Rows are points. The window is the flat piece filled in between its corners: a triangle in 3 columns, a solid with four corners in 4, and so on. A path goes straight from each point to the next, and from the last back to the first. After which points does the path pass through the window?
In the rows, zero is written as 128.

Window, 3 rows:
[[169  93 133]
 [186 147 117]
 [ 90 169 114]]
Path:
(1): [104 179 142]
(2): [ 95 158 103]
(3): [155  68 109]
(4): [152 103 155]
(5): [160 109 152]
(6): [160  97  94]
(7): [145 146  92]
(8): [150 154 146]
(9): [ 92 146 161]
(10): [136 124  74]
(11): [175 104  79]
(12): [160 115 142]
Through the window after points: 1, 5, 7, 11

Window, 4 rows:
[[ 88 181 100 118]
 [110 154  66  87]
 [136  57 156 132]
 [141 148 154 121]]
Path:
(1): [144  72 142 144]
(2): [122  80 158 112]
(3): [ 78 125 132  87]
(4): [134 122  75 147]
(5): [143 102 126 150]
(6): [ 98  82 165  80]
(7): [100 129 137  78]
(8): [145 118 109 144]
Through the window after points: 1, 5, 7

Window, 8 rows:
[[135 122 125 111 135 185 134 100]
 [120 207 100 134 110 111 114  81]
 [ 99 111 137 120  84 125 124 114]
 [ 80  83 119 203 117 117  46 148]
 [ 75 151 116  68 176 161 201 126]
 [101 167 112  77 120  97  74 113]
 [202 107  26 147 121 134 196  57]
 [135 108 197 149 154 122 141 129]]
Path:
(1): [106 112 133 101 150 147 136  67]
(2): [ 94 135 120 129 139 132 133  90]
(3): [128 139 116 114 114 156 127 146]
(4): [136 139 104 159 121 125 121 158]
(5): [115  86 151 144 143 123 127  38]
(6): [ 88 120 149 132 147 121 112  95]
(7): [126 143 171 134 133 137 129 161]
(8): [134 140 134 110 112 139 164 193]
(9): [ 77 131 162 119 137 123 105 104]
(10): [ 86 138 110 114 162 108 101  40]
(11): [128 168 122 110  71 121 114 159]
(12): [131 126 117 106 112 151 139 166]
(13): [ 77  83 117 135 176 138 127  67]
(14): [ 92 123  92 105 131 111 109  80]
(15): [121 158  95 128 100 140 111 129]
(16): [139 145 111 133  86 171 135 172]
Through the window after points: 2, 4, 10, 16

Window, 9 rows:
[[121 106 134 166 137  92 108 126 164]
 [131 113 126 215  76 122 140  81 167]
 [119 120 177 157  97  64 145 141 137]
 [ 90 138 114  81 109 154 151 117 167]
 [ 84 137  93  76 161 113 201 175 121]
 [145 188 151  86 181 108 188 161 118]
 [128  91 121 128 111  90 159  82 167]
 [127 124 175  82 189 131 201 189 106]
 [100 149 197 164 171  88 164 111 117]]
Path:
(1): [109 136 147 153 136  97 159 115 165]
(2): [114 122 123 125 117  91 140 108 114]
(3): [119 134 124  85 136 108 148 124  72]
(4): [108 141 165 146 144 109 196 136 157]
(5): [113 132 139 129 159 116 191 131 158]
(6): [113 117 110 108 117 117 123 126  84]
(7): [111 135 165 123 153 121 143 117  95]
(8): [120 136 167 134 162 100 197 156 153]
Through the window after points: 7

Window, 11 rows:
[[ 99 143 151 152 170 159 155 114 220 128 140]
 [143 139  96 138  72 171 117  36  23 135 167]
 [132 195  90 115  38 177  97 139  85 159 208]
 [141 133  92 151 126  88 155 128 163 143  99]
 [ 98 148 164 125 104  82 108 115 197 110 134]
 [132 136 159 168 172 133 123 139 148 105 135]
 [197  92  73 103  94 141 103 109 130 135  53]
 [123  76  57  90 129 127  91 164 148 175  96]
 [148  92 108  86 124 150 175 146 105 140  78]
 [117 138 112 147 109 128 136 107 158  67 179]
 [ 89 117 181 219 105 136 169 114 178  81 115]]
Path:
(1): [112 143 111 138 109 138 131 114 150  96 123]
(2): [162  79 142 147 107 100 125 113 163 127 174]
(3): [142 113 158 167 108 130 141  90 151 133 175]
(4): [ 83 184  80 146 124 146 107 131 148  89  87]
(5): [132 143  84 123 110 138 135 115 125 110  70]
(6): [170  68 129 117 118 128 154 135 136 168 134]
(7): [206  70 124 161 122  91 135 120 168 156 144]
(8): [106 158 103 136 128 129 140 129 142 117  96]
(9): [114 149  99 136 116 137 131 113 115 120 103]
(10): [184  84 141 140  95 129 135 130 160 162 135]
(11): [159  84 149 140 132 135 149 134 168 156 184]
(12): [ 97 170 103 159 136 153 130 117 123  75  60]
(13): [ 72 152  99 130 110 139 134 119 107 110  91]
(14): [189  89 120 140 105 124 126 132 144 132 129]
(15): [138  98 119 145 102 135 136  95 134 151 182]
(16): [126 153 106 139 114 142 132  95 113 122 111]
Through the window after points: 1, 5, 7, 15

Window, 12 rows:
[[194 148 142  46 109 189 136 112 150 146 140 111]
 [ 90 166  85  95 129  53  85  79 135 125 158 109]
 [137  76 143  78 120  83 156 134 100 152  74  92]
 [139 133 132 125 148 107 101 122 108 112  98  92]
 [109 151 141 142 106  76 107 207 143 188 144  96]
 [161 121 182 121  80 194  84  80 105 212 207 131]
 [158 133  85 198 104 106 165 151 128 162 125 113]
 [130 170 142 132 130  99 137 136 108 143 182 131]
 [ 76 160 219  57  84 123  94 161 171 147  84 146]
 [ 83 101 137 117 142 144 144 115 122 148 188 113]
 [187  94 125 165 115  68 145 138 165 129 119 102]
 [110 138 153 123  71 135 129 193 122 110 150 124]]
Path:
(1): [157 118 118 146 111  99  85 145 138 176 144 176]
(2): [126 102  91  90 144  98 112 174 134 130 122 140]
(3): [125 146 146 124 118  91 143 131 130 131 112  82]
(4): [168 133 141 163  83  77 170 112 127 144 142  56]
(5): [111 129  93 123 141 118  93 161 147 143 127 173]
(6): [114  97  94 103 105 118  96 173 111 141 115 173]
(7): [128 141 176 114 104 118 152 137 129 136 147  83]
(8): [127 154 166 130  74 110 158 140 131 153 142  50]
(9): [131 133 120 134 125 112 113 162 128 148 145 149]
(10): [138 123 130 107 120 113 103 125 120 148 144 147]
(11): [103 134 159 111  90 112 148  96 128 178 143  30]
(12): [129 165 164  79  90 119 136 118 123 113 154  23]
(13): [164 118 125 100 127 140 121 138 139 173 123 159]
(14): [153 120 101 113 125 130 118 143 131 146 161 132]
(15): [155 136 165 144 107 102 160  95 123 157 152  56]
(16): [148 119 176 125 101 111 173 126 149 126 135  26]
Through the window after points: 4, 6, 8, 10, 12, 16

Window:
[[141  74 130 120  23 198 126 133 113 127 112 102 137 159]
 [100 122 176 193 183 152 108 127 170 145 159  51 164 105]
 [192 128 117  87 105 119 188 138 136 131 107 121 112 119]
 [140 144 126 162 192 149 155 166  60 146 136 131 123 148]
 [182  75 139  62  97 147 140 109  87 137 106 126 104 139]
 [136 164 153 113 150 171  93  98 156 111  98 191  84  97]
 [145 140  93 146 163 156 142 133 130 118 141  51 116 175]
 [ 95 147  88 104  99 127 164 103  93 117  88  84  89 150]
 [158 157  97  78 170 114 154 135 114 154 186  90 157 100]
 [148 148 186 197 121 157  54  93 110 195 130 126 168 163]
 [157 162 158 116 134 119  75 151  91  77 144 106 129 116]
 [115 120  90  96 121  68  93 123 106 103 129 123 164 150]
 [150 113 135 140 171 165 177 125  92 164 130  57 241 153]
 [177 158 132 103 126 142  53 174 116 168  95 115  97 126]]
Path:
(1): [138 152 169  95 133 153 131 153 116 122 141 118 152 206]
(2): [151 146 166 124 137 152 138 145 116 150 133  86 143 162]
(3): [147  92  93 148 115 178 122  95 111 137 115 110 140  83]
(4): [155 130 108 172 134 169 106 115  96 137 129  88 178 118]
(5): [120 158 170  81 158  98 143 159 139 145 126 117 132 174]
(6): [106 140 186  92 148 115 152 157 197 125 118 108 125 164]
(7): [128 122  94 197 142 169 101  90  68 146 145  51 148  89]
(8): [165  97 110 159 129 157 111 120 104 133 111  81 150  94]
(9): [116 176 181 101 130 154 139 134 143 152 146 121 109 179]
(10): [ 92 120 173 120 149 154 130 167 141 153 160 123 156 203]
(11): [159 131 110 132 144 146 159 118  83 140 110  82 160 124]
(12): [176 159  76 172 145 134 113 113  96  88 136 104 169  67]
(13): [123 130 181  60 139 140 120 145 132 154 136 118  95 176]
(14): [134 124 147 105 114 146 165 140 130 120 131  96 148 164]
(15): [148 118  87 136 126 142 104 100  84 140 113 111 129 109]
(16): [144 115 104 140 117 133 106 113 113 145 126  98 140 109]
Through the window after points: 6, 10, 12, 16

Window:
[[ 94 141 169 145 140 167 147  87  54 101  65 131 182 127]
 [107  74 157  76 132  97  98 128 176 109 127  58 152 101]
 [ 90 128 182 153 142 166 101 111 176 145  91 128 143 160]
 [ 67 121  94 178  72 110 156 107 115 116 125 121 114  66]
 [ 86 112 119 179 164 131  94  41 161  81  39 155 186 173]
 [151 155 155 165 109 156 147 143 128 119  80 175 164 106]
 [121 175 214 106 159  73 125 107 150 119 156 100  79  56]
 [ 79 128 139 128  67 131 183 151 182 126 181 155 129 202]
 [171 128 126 134 116 147 115 137  95 148 172 138  97 170]
 [137 116 161 131  76  98 104 139 138 113 130 138  76 169]
 [158 185 170 115  74 160 134  91  96 102 135  99 142 133]
 [137 119 109 179 134 175 125 141  87  67 102 128  93 107]
 [155 135 148 182 170 119 133 139 123 132  83  72 131 141]
 [160 102 132  83 152 179 136  97 121 127  39  82 147 157]]
Path:
(1): [103 171 119 114 102 125  80 181  78  86  65 145 110 155]
(2): [122 118 161 152 121 147 152  98 125 121 121 125 143 134]
(3): [145  72 140 180 124 180 148  66 118  99 162 149 101 108]
(4): [115 139 134 131 115 144 118 137 118  99 105 130 120 135]
(5): [ 95 163 104 117 127 134 105 149 139 120 113 121 131 124]
(6): [132 126 173 153 118 140 152  97 119 110 118 117 131 118]
(7): [118 107 151 154 115 129 146 106 129 110 132 114 121 114]
(8): [ 80 158 124 118 119 112  96 129 143 129 106 100  98 156]
Through the window after points: 1

Window (14 x 14):
[[134 149 126 106  97 141 172 142 122 105 156 112 103 125]
 [131  79 145 130  92 151 184 154  93 108 100 157 131 131]
 [ 81  79  66 155 152  47  68 118 105 161 198  90 171  91]
 [103 144 181  73 115 116 105 195 129 203 112 163 120 179]
 [113 158 170 165 112 123 194 134 115 124 118 158 132 177]
 [135 112 186 121 139 132 112 157 166 183 139 190  68 151]
 [116 110 217 106 111 149 204 115 128 130 128 117 138 135]
 [171 124 175 124  91 115 142 156 142 128 150 155 172 153]
 [141 102 101 138 195  18  85 159 109 167 141  80 127  80]
 [151 106  61 152 149  72  87 104 110 226 145  78 165 104]
 [125 128 132  90 129 115 172  85 123  87 110 164 149 119]
 [105 121 134 127 112 141 190 162 187 123 111 143 157 126]
 [118 127 175 118  49  93 204 118 135 116 109 160 109 101]
 [125 126 181 140  84 127 120 114 140 105  80 105 116 149]]
Path:
(1): [128 158 145 153 113 117 123 143 100 162 136 131 144  79]
(2): [109  90 130  99 120  95 131 137 144 128 146 117 126 169]
(3): [138  85 159 102  99 103 182 140 143 130  98 127 102 212]
(4): [117 150 164 137 118 134 138 151 126 118 146 164 149  85]
(5): [126 188 163 146 116 137 139 125 102 121 135 138 153  76]
(6): [133  91 134 119 106  91 144 138 135 137 124 107 138 152]
(7): [119 104 138 123 107  90 173 127 129 125 126 121 131 163]
(8): [126 171 176 154 122 135 146 144 116 166 121 165 134  98]
Through the window after points: 1, 7

Window (14 x 14):
[[145  91  88 133 154 143 125 124 133 102 116 108 113 104]
 [141 120 133  92 113 112 160 137 110 120 100 153 152 103]
 [174 134 160 150 133 157 176 147 168  79  93 138 108 111]
 [139 150 105 133 128 116 118  79 140 132 127 106 119  84]
 [129 174 109 113  79 135  52 143 153  63 166 118 184 133]
 [104 130 156  75  84 131 111 170 125 122 106 145  95  96]
 [142 152 129 133 155 113 119 154  91 125 103 112 128  63]
 [149 144 144 133 167 171 111 103 102 119  90 138 128 110]
 [156 180 125 132  79 171  85 187 145 148 117 146 169 140]
 [150 159  94 163 135  61  32 122 174 103 249 169 150 150]
 [118 101 163 136 148 136 140 117 135 120 148  77 124 117]
 [116 143 120 176 158 118 157 131 148  98  91 143 116 140]
 [141 169 117 106 146 177 195 154 140  93 108 135 112 129]
 [130 135 131 108 185 133 143 133 175 126  88 130 139  98]]
Path:
(1): [193 157 107 102 132 120 118 120 114 109 125  92 138 177]
(2): [156 143 132 121 143 137 124 126 130 122 107 126 107 125]
(3): [ 92 111 140 140 151 110 132 146 159 119 165 154 152  83]
(4): [ 98 140 101 155 148 141 117 160 158 117 120 147 125  14]
(5): [182 158 152 102 140 116 131 131  71 117 102  97 133 166]
(6): [163 150 118 108 121 134 117 140 156 104  87 103 133 156]
(7): [127 152 139 133 135 147 139 138 133 104 137 142 133 100]
(8): [113 133 124 131 123 164 153 137 139 125  99 130 127  70]
(9): [145 134 144 114 144 121 131 138 128  96 103 113 108 150]
(10): [180 166 139 125 137 111 131 120 114 112 103 111 120 159]
(11): [ 95 136 135 126 116 156 111 167 174 105 142 154 153  63]
(12): [ 99 132 133 171 153 145 136 143 165 113 112 159 139  78]
Through the window after points: 4

Window, 14 rows:
[[ 47 132 153 197  97  70 134 114 119  94  81 115 102  85]
 [161 114 118 166 116 128 187 151 169 138  50 137 138 118]
 [108 121 145 111 131 158  99 120  82 166 131 119 146 135]
 [ 86 100  93 148 102 127 107 121 118  88 126 121 140  83]
 [190 130 174 106 120 182 132 145 164 134 169 109 146 143]
 [168 102 144 135  75  65 148 102 160 117  42 129 148  88]
 [211 134 144 101 174 167 105 142 124 114 153 107 172 209]
 [157  76 147 177 130  45 151 164 193 159  88 186 142 120]
 [133 195 121 120 155 126 112 135 100 143 180 160 165 134]
 [ 63 136  94 114  77 104 116 109 106 114 128 101  76 127]
 [ 45 117 121 110 139 106 146  76 129 103 117 105 105  88]
 [ 47 117 125 115  98  92 163 125  56  92 148 114 119 100]
 [147  97 159 164  96 107 161 124 185 113  59 213 144 139]
 [138 154 150  80 153 140  98 188 130 121 126 141 155 139]]
Path:
(1): [ 56 127 155 142  88  95 107 115 158 129 137 117 166 143]
(2): [162 131 127 145 139 129 162 132  98  97  88 126  73  77]
(3): [152 118 136 123 115 122 119 132 139 111 119 135 104 112]
(4): [ 80 116 146 118 102 123 149 139 142 141 101 110 169 152]
(5): [100 125 138 109 101 137 118 132 139 137 148  85 185 146]
(6): [162 127 126 135 149 135 119 130 111 110 122 153 115 128]
(7): [156 131 147 138 129 115 129 122 138 113  95 143 107 112]
(8): [ 57  54 123 141  86 108 170 156 155 136 105 113 188 164]
Through the window after points: 1, 5

Window, 14 rows:
[[136 119 178 125 100 201 169  99 103  88 124 191 130 104]
 [ 73 111 113  75 132 105 206 132 100 150 145  97 124  59]
 [140 173 175 152 140 115 197 142 115 168 150 152 184 140]
 [ 67 154  93 103 126 163 152 102 121 138 150 181 156 132]
 [163 116 103  83 168  82 124 154 140 162 125 125  56 131]
 [ 83  69  86  71  95 170 125 155 115 112 183 144 119 147]
 [144 146 150 100 152  83 152 123 102 107 101  78 135 111]
 [ 77 138 151 175 143 186 109 147 113 124 162 154 121  90]
 [121 151 235 108 141  96 135 191 106 159  96 160 135  66]
 [155 131 178 136  86  72 162 154  90  87 101 158  99 149]
 [158 116 132 155 136 167 153 159 192 108  68 159 102 114]
 [ 95 157 169  97 108 149 139 143 105 184 107 128 103 123]
 [108  95 103 140 171 143 152  63 188 197  81 130 138 118]
 [150 130  56 121  82 151 138  97 105 180 126 173 162 160]]
Path:
(1): [113 120 139 128 103 105 123  90 201 156 141 160 129  94]
(2): [124 132 144 126 101 139 154 119 158 145 137 140 134  99]
(3): [105 125 100 119 146 140 161 106  69 163  88 151 158 155]
(4): [ 93 102 133 102 169 148 152 150  80 122  88 147 111 128]
(5): [133 141 153 121  86 127 135 128 140 133 128 145 113 105]
(6): [138 128 113 110  93 124 131 110 155 147 139 148 111 131]
(7): [118 127 129 113 186 144 174 168  54 148  93 155 137 113]
(8): [117 113 109 117 168 161 164 127  94 159  90 119 133 139]
Through the window after points: 6, 8

Window (14 x 14):
[[103 152 131  83 120 128  84 118 145  78 109 134 148 120]
 [120 170 181  32  53  63 180 119 171 113 115 110  70 109]
 [177 164 117 117 126 151 128 123 142  87 138 115 156 140]
 [173 122 140 117  81 155  94  78 185 131 130 136 130 121]
 [174  93 119 179 123 120 129  73 155 140 169 151 149 181]
 [118 162  95 144 156 156  77  91  88  85 103  69  31  97]
 [ 95 146 106 102  61 136 179  88 168 131 115 122 118 189]
 [130 187 109 158  82 102  64 149 181 113 128  99 130 161]
 [134 128  94 146  88 120  61 128 100 105 116  93 119  99]
 [123 147 169 149  66  99 141 153 185  91 137  79 123 131]
 [108  97  97  83 111 112  92 182 166 130 135 120 141 153]
 [178  98 106 137 124  93  92 174 174  67 109 143 140 120]
 [152 156 143 137 123 143 138 102 148 138  94 129 146 134]
 [112 128  92  88 112 167  73 148 131 120 136 198 133  99]]
Path:
(1): [107 121 127 143 113  88 138  82 177  80 145  71 128  59]
(2): [133 156 118 108  93 132 107 158 141 115 110 137 116 181]
(3): [169 137 161 104 110 125 126 127 113  98 134 123 128 188]
(4): [105 145  92 123  81 134 127 105 165 125 113 118 121 123]
(5): [ 91 163 124 117 149 134 132  92 188 136 117 152 137  66]
(6): [161 135 112 121  77 146  75 132  96  90 130  78  83 174]
(7): [128 107 128 125  90 147 108 146 106 113 132 162  90 150]
(8): [148 152  95 115 120 110  96 118 190 102 110 115 168 101]
Through the window after points: 3, 7

Window:
[[ 65 111 142  96 104 134  76  98 168 146 153  81 109  91]
 [152 106  97 179 144 190  88 139 147  78  95 136 131 163]
 [137 134 127 146  99 126 141 132  83  79 102  90 198 194]
 [100 114 134  72 165  91  98 189  91 119 127 100  95 107]
 [142 122 118 183  97 164  91 136  92 155 129 155 133 166]
 [198 103  58 137  95 108 136 125 100 126  44 148  82 117]
 [116 170  59 130 111 121 129 160 146 118 129 116 145 145]
 [105 138 152 148 152 102  87 163 135 153 128 107 116  56]
 [173 117  87 123 160  55 207 101 114 117 178 143 142  85]
 [123 128 128 165 149  61 187 129  90  57 206 135 108  80]
 [137 123 136  94  98 121 182 130 175 123 120 124  84 137]
 [116 156 102 142 140 134 177 108  84 153 139 169 109  60]
 [124 166 127 124 128 172  59 158 108 159 127  60 104 120]
 [130 171 141 123 143 103  93 112 102 129 137 148 109  98]]
Path:
(1): [ 25  66 157 141 133  84 175  59  86 125  63  72 100 114]
(2): [ 96 129 121 127 137  96 110 114 134 138 137  99 116 110]
(3): [117 123 139 103  78 199 117 129 127 123 143 134 126  79]
(4): [138 122 104 118 126 126 110 127 131 113 160 120 123  52]
(5): [ 85 138 151 145 153  82 146 150 100 148 106 128  77 180]
(6): [140 121  78 168 174 109 123  79 121 125 122  90 104 146]
(7): [130 131 142 131 114 136 132 157 104 107 139 152 131  96]
(8): [155 151 110 101  77 129 126 108 101 102 111 156 120  67]
(9): [121 130 103 148 145 122 150 127 106 146 125 132 111 111]
(10): [ 80 126  93 177 140  70 142 108  99 150 135 117 111 121]
(11): [169 136 122 121 124 160 100 149 110 106 124 128 128 101]
(12): [127 135 127 125 111 141  97 142 111 120 129 117 146 113]
(13): [ 77 108 122 122 157  65 163  96 130 138 136  99  60 153]
(14): [ 99 155 122 107 206  41 128 102 127 102 143 121 104 182]
(15): [137 116 129 171  98 138 139 162 104 106 159 126 121  39]
(16): [195 175  98 120 124 126 141 179 142 107 197 167 112 104]
Through the window after points: 2, 8, 12, 14, 16

Window:
[[103 143 144 138 207 127 151 138  95 140  93 166 132 114]
 [ 90 122 111 123 111 110 120  89 150 131 186 100 157  87]
 [107 137  93 107 104 129 200  94 135 150 183 141  97 123]
 [109  84 164 117  88 121 147 108 116 112 149 141 119 112]
 [164 175 188  50 198 109 165 171 129 143 160 146  94  78]
 [111  81  94 124 116 103 165 128 169  86 158 134 154 102]
 [110 145 130 135  86 190 113 178 157 126  13 177 161 189]
 [113 170  68  91  86  72 180  77 105  82 161  99 117 126]
 [144  81  95 131 109  92 136  80 152 136 149 101 118 129]
 [114 127  89 136 109 123 149 132 116  99 187  90  91 122]
 [139  82  98 139  88 144 168  89 122 113 169  88 185 128]
 [135 148 114 182  75 164 108 121 155  87  85 197 172 201]
 [142 178 170  87 183 160 172 122 144 109 108 144  71  68]
 [137 159 192 136 171  90 190 157 143 150 135 118 109  54]]
Path:
(1): [103 133 152 100 154 132 193 127 163 145 175  91 102 165]
(2): [109 142 131 126 148 144 161 113 142 105 133 129 124 149]
(3): [148 137 140 107 113 119 148 169 126 140  95 166 126  94]
(4): [125 114  85 122 106 123 144 153  90 128 126 162 132  64]
(5): [118 124 131 129 112 112 159  86 161 115 159 102 136 164]
(6): [107 149 151 100 162 138 175 112 146 106 128 134 119 125]
(7): [150 152 103 134 133 109 137 136  88 134 122 142  97  65]
(8): [130 132 101 144 109 130 130 124 126 106 105 150 152 114]
Through the window after points: 6
